Each point is reached from the start by the listed moves, each made once or not at all, plus a little noise. Say if it took an odd or an even number of moves. Then give how often each move was made.

Moves:
(1): [38  1 32  9]
(2): [ 25  25 -42  18]
(3): [-33  53  23  19]
Start: [ 12  15 -16 -15]
Points:
[42 94 -3 30] => odd (1, 1, 1)
[ 14  14 -17 -15] => even (0, 0, 0)
[  5  93 -35  23] => even (0, 1, 1)
[ 74  40 -27  13] => even (1, 1, 0)

Moves:
(1): [ 40  15  10 -28]
(2): [-2 23 -4 16]
(3): [-8 31 46  7]
(4): [ 45 -57  19  50]
Start: [ -7 -17  21   3]
Points:
[-16  35  65  24] => even (0, 1, 1, 0)
[23 52 73 -5] => odd (1, 1, 1, 0)
[-10   4  16  20] => odd (0, 1, 0, 0)
[66 -9 97 48] => even (1, 1, 1, 1)

Moves:
(1): [ 40  41  39 -27 -20  10  24   4]
(2): [-18  33  21 -10  34   5  20 -12]
(3): [-18   1   6   2  -3  -8  -4 -36]
(4): [ -5  17  21  22  -8 -28 -28  27]
(5): [ 32  -8  26  -6  32 -30 -26   0]
(6): [20  4 11 34 20 16 24 -4]
(7): [-15   7 -28  10 -10 -23  54 -16]
(8): [ -5 -10  32 -16   1   3   5  14]
Start: [ 2 -4 -2 14 17 11 -5  9]
Points:
[ 71  51 101  42  35 -26 -16  -3] => odd (1, 0, 1, 1, 1, 1, 0, 0)
[ 64  73  67  20  76 -14  92 -17] => odd (1, 1, 0, 0, 1, 1, 1, 0)
[-28  43  -8  12  40 -10  67 -19] => even (0, 1, 0, 0, 0, 0, 1, 0)
[ 28  84  39  23  41  21 121 -16] => even (1, 1, 0, 0, 0, 1, 1, 0)
[-14  26  33  31  58  10  95  -8] => even (0, 1, 0, 0, 0, 1, 1, 1)

Moves:
(1): [ 33  19  14 -12  -6 -12   7 -18  14 -39]
(2): [-16   9  12  23   2 -11 -21 -17 -20   1]
(3): [ 32 -10  21 -21   4  36  -6  11 -20  33]
(4): [  2 -39  35  13 -26 -59  28 -30  15   8]
(5): [-1  8  1 64 11 57 13 11 24  2]
(6): [-12  15 -16  28 -36  27 -12 -12  29  14]
(7): [ 32 -16   6   2 -32   8   1  13 -49 -11]
(8): [  9 -22   3  29 -24   0 -33  32  26   5]
(9): [ -6  43  22 -20   6  14 -10  56 -15   3]
Start: [ -8 -10   3  48 -26 -23  26   9  28  14]
Points:
[ 41   5  38  91 -88  22 -38   3  61  39] => odd (1, 1, 1, 0, 0, 1, 0, 1, 0)
[ 17  -2  11  52 -60  42  12   9  34  56] => even (0, 0, 1, 0, 0, 1, 0, 0, 0)
[  41  -34   69   80  -90 -103   41  -39  -15  -28] => even (1, 1, 0, 1, 0, 0, 1, 0, 0)
[ 16  28  29  98 -41  60  35  92  -6   3] => odd (0, 0, 0, 0, 1, 0, 1, 0, 1)
[-15   5  56 105 -38  -9  61  54  53  26] => odd (0, 0, 0, 1, 1, 0, 0, 0, 1)
[ 55  44  51  85 -50  44  39  71  -6 -35] => even (1, 0, 0, 0, 1, 0, 1, 0, 1)

Moves:
(1): [ 37  23  18  13 -48 -44  39  16 -32   1 -25   5  18 -24]
(2): [-10 -16  -4  -4   7  -3 -12  -7 -16 -24 -21 -17  12  -2]
(3): [ 29  -8  25 -11 -30  29   6   7 -16 -17 -20  35 -45 -27]
(4): [  3  13  18  -8   8 -22   0  -4  10  -3  -3  -5 -24  -1]
(5): [  0 -37  -6  15 -29  -5 -15   1   2  17  -8  -5  23  10]
(6): [ 20  21 -12  -5 -37  18 -33  -5  20   9 -22   2  -2 -21]
(7): [-33  17  21  13  -1  19  20  -7 -37  -7 -30   9  19  34]
(8): [-14  22  26  24   7  26 -16  -7 -22 -29 -13 -27  14  28]
(9): [ -3 -12  12  17 -10   5   6   6  -3  -5 -10  17  30  21]
(10): [ 28  31 -23 -14  -6 -26 -20  14   2   3  -6 -17  -9  -5]
(11): [ 16  -2 -50  23  24  29  20 -19 -14   2 -14  -2 -10   1]
(12): [-35  12  38  22 -22  -3 -27   5  -1  -4 -13  13   6   3]
Start: [-22  22   6  -8   4  16  -5 -26  -9 -18  -2  19 -21   1]
Points:
[ -23   15    9   31  -57   57  -30  -33  -90  -49 -117   37  -30   20] => odd (0, 1, 1, 0, 1, 0, 1, 0, 0, 1, 1, 1)
[ 51  18  -6  13 -44  30  52 -33 -91 -53 -83  38 -50 -48] => even (1, 1, 1, 0, 0, 0, 0, 0, 0, 0, 1, 0)
[-41  15   9  10 -46 -20 -76 -12 -19 -24 -48  -7  10   9] => even (0, 1, 0, 0, 1, 0, 0, 0, 0, 1, 0, 1)
[-48  57  74  45 -65  29 -96 -37  -1 -33 -65  -2 -13  13] => odd (0, 0, 0, 1, 1, 1, 0, 1, 0, 0, 0, 1)
[ 27 109  -9  21 -17 -22  55 -26 -81 -22 -84  15 -21   7] => odd (1, 0, 0, 1, 0, 0, 1, 0, 0, 1, 1, 0)
[ -33   46   20   29  -53  109  -27  -50  -73  -60 -121   63  -38  -10] => even (0, 1, 1, 0, 0, 1, 1, 0, 0, 0, 1, 1)

Moves:
(1): [  6   5  -5  -6 -17  15 -14   8 -17 -11 -10 -15   7   0]
(2): [ 35  -4  -1  -5  19  29  -8   2  20  16  15 -18  -7  10]
(3): [  2   2  -1   6  22  10 -18   9  17  -3  21  14  -7 -12]
(4): [-15  20  15  14  -7   2  14  -3  13   8   6  -5   2 -14]
(5): [ 18  12 -27  10  -3   2   3 -15  11 -11  -5   9  22   6]
(6): [-3  6  4 19  3  3 -9 18  4  6  0 38 -2 10]
(7): [ -1 -18  23 -14  11  14  -2 -17   6 -12  -2   6  13  11]
(8): [-24 -18 -12  10 -18  -7  -3  21   6   0  10   4  -2  18]
(9): [ 24 -20   9   4 -15 -13  -5  -2  29 -17 -15   5   5 -14]
(10): [ 18  -3  11  15 -19 -18   1 -14 -14  -4  36   1 -13  16]
(11): [ 14  25   8  -6  -9  11  11  39   2 -16  13   2  -9  14]
(12): [ 24 -17   1  11  20  -1  24  27 -18   2  13   2  12 -19]
(13): [  4 -14  -8 -15 -19   0  -1  -4  12  22   8  13   3  -5]
(14): [  1  -9   9   4   5 -12 -26   2  10   2  11  -1  16   1]
Start: [ -2  16   2 -11  -8 -10   1   9  10  16  21  -2  -3  14]
Points:
[  1 -17  29  -3 -31  35 -49  35  65  47  58  19  29  46] => even (1, 1, 0, 1, 0, 1, 1, 1, 0, 0, 0, 0, 1, 1)
[ 80 -11 -25 -16 -25   8 -11 -11  82  25  24   8  21  12] => even (0, 1, 0, 0, 1, 0, 0, 0, 1, 0, 0, 0, 1, 0)
[-11  13   4  43  -6  11  -6  88  17  18  60  35   8  -1] => even (1, 0, 1, 1, 0, 1, 0, 1, 0, 0, 0, 1, 0, 0)
[121   9  -4  -3 -44  14 -57  34  80  -8  94   9  15  31] => odd (1, 1, 1, 0, 1, 0, 0, 0, 1, 1, 1, 0, 1, 1)
[ 55 -17   7  18 -54  -3 -14  72  13  -5  94  58  45  68] => even (1, 0, 0, 0, 1, 1, 1, 1, 0, 1, 1, 1, 1, 1)
[ 70 -12  18  52 -43 -46   2  18  57  23  74  60  42  -4] => even (0, 0, 0, 1, 1, 1, 0, 0, 1, 1, 0, 1, 1, 1)
[ 35 -31 -13   9  -5  15   3  72  35  62  67  37   2  30] => odd (0, 1, 0, 0, 0, 1, 0, 1, 0, 0, 0, 1, 1, 0)

Moves:
(1): [-20  20  11 -12  -9  -1   8  12   4 -14 -11   4   2   5  -3  -4   3 -15
  16 -12  -2  10]
(2): [  6 -21  -1 -15   9  -9 -23  -1   3   0   1  -9  16   1  -7 -21   4 -31
   3   6 -16   8]
(3): [  6  16  12  -9 -11   2 -11 -13  16  -5 -13   5   8  15 -20   4   3   3
  -2  -7  -9   1]
(4): [  1  13   2  -6  13   9   2   3  -7   4 -15   7  -5  -1   6 -14  -1  -8
 -13  -5 -10   2]
(5): [-18  13  29  -7  -9 -17   8   4  10  -1  21   0  11 -10  -6   9   2 -15
   8  14  -5   0]
(6): [  0   5   4 -11   3   5  -2   1  -2   1  -8  -9  -6   0  19   6   1  -6
   7  -2  -7   1]
(7): [  7  12  22  14  11   9 -21  -6  26   2  16  -3 -14  -5  -8  12   6   0
 -12  -8  14  18]
(8): [ -6  -1 -42  12   0 -10  -6  -9  -2 -19   3 -21   4   8  -7  26  -5  10
  -6  -2  19  18]
(9): [-12   8  12  -8   0  13   2  -2 -13  -2  -3 -13  -9   4  -5  10  13  -1
   4   8  12  -8]
(10): [-19 -20  12   2 -14  12  20 -23 -11  -2   2   6  -8   9 -18  28   1  -2
   9  -4  -9 -10]
(11): [  0   9  13  29  19   2 -14 -18  -7   8 -29  14  17 -33  -7 -19   3  11
  17   0 -16 -17]
(12): [ 17  -9  16 -17 -14 -10 -16 -16   6  21  -1   8 -15   0  -4   2  -5   8
  10 -19   1  22]
(13): [ -5   0  10  -1  -1   3 -23   9   7   5  -8  -5  -8   7  -3 -12  -3   5
   3  14   9   4]
(14): [ -9   8   0  24   1  15   2   3 -15   3   1   9   2  20   3   6  11  -1
  14  -5 -16  15]
(15): [  6  -7  -4   5  15  -8  14   9   5   3 -15  -7  11  -1   2   4 -25 -13
  -4   2   7   7]
(16): [  9  21  -3 -10  13  -3 -24 -12  -5  -3  -1 -13  10   2  12  10  -7  17
  15 -10 -13 -10]
(17): [-10   9  -4   6  -4  -3  -1   8  14  23  -4   5  10   4   2  10 -14   6
  11   0   0   0]
(18): [  3  12   4  -7   0 -12   6  -4   8  -2   0   2  -4   4   9   1   2  12
  -1   0   9 -18]
(19): [  1   9  10  -2  -3   9   9  -7   2   2  16   1  -6  -2   9   3  -1 -14
  10  -1  -2   5]
(20): [ -6 -11  -7   3  -1 -12  -2 -10   7  -4   8 -18   1 -17   0  -6   2  12
  21  -6   0  13]
Start: [-20  -1  -9  -4 -11   1  17  -9 -10  -4   0   7 -15  -1 -16  -8 -11  25
  14  -7  11 -16]
Points:
[-54  92  22  24   7  -6  39 -26   3 -25 -39  18  23   4 -28  11 -17  -6
  52 -24 -14   8] => even (1, 0, 1, 1, 1, 0, 0, 1, 0, 0, 1, 0, 0, 1, 1, 0, 0, 1, 1, 0)
[-50  17  57 -34 -47 -22 -50 -63  56  17  16 -18 -27  34 -86  61  -8  21
  42  -6  35  19] => odd (0, 1, 1, 0, 1, 0, 1, 1, 1, 1, 0, 1, 1, 0, 0, 0, 1, 1, 0, 0)
[-83  11 -23  -4 -16  16  27 -33 -15 -11  -8 -19  -6  26 -10  27 -13 -23
  86 -42 -30  47] => even (1, 1, 0, 1, 0, 1, 0, 1, 0, 1, 0, 0, 0, 1, 0, 0, 1, 0, 1, 1)
[-50  80  39  17  20   2  -4 -73  15  11   4  -5  -8 -24  -2  62 -23  36
  62 -26  -8 -26] => odd (0, 0, 0, 1, 1, 1, 1, 1, 0, 1, 1, 0, 0, 0, 0, 1, 1, 1, 1, 0)
[  3  22  32  -8  23  -4 -23 -10  30  53 -28   7 -18  20   5  -3 -32  -9
  31 -41  -3  41] => odd (0, 1, 0, 1, 0, 1, 1, 0, 0, 0, 0, 1, 0, 1, 1, 0, 1, 1, 0, 0)
[-85  28  92 -56 -63 -12 -13 -40  27  19 -14  -8 -14  41 -48  25   9   0
 121 -23 -20  21] => odd (1, 1, 1, 0, 1, 1, 0, 0, 1, 1, 0, 1, 1, 1, 0, 0, 1, 1, 0, 1)
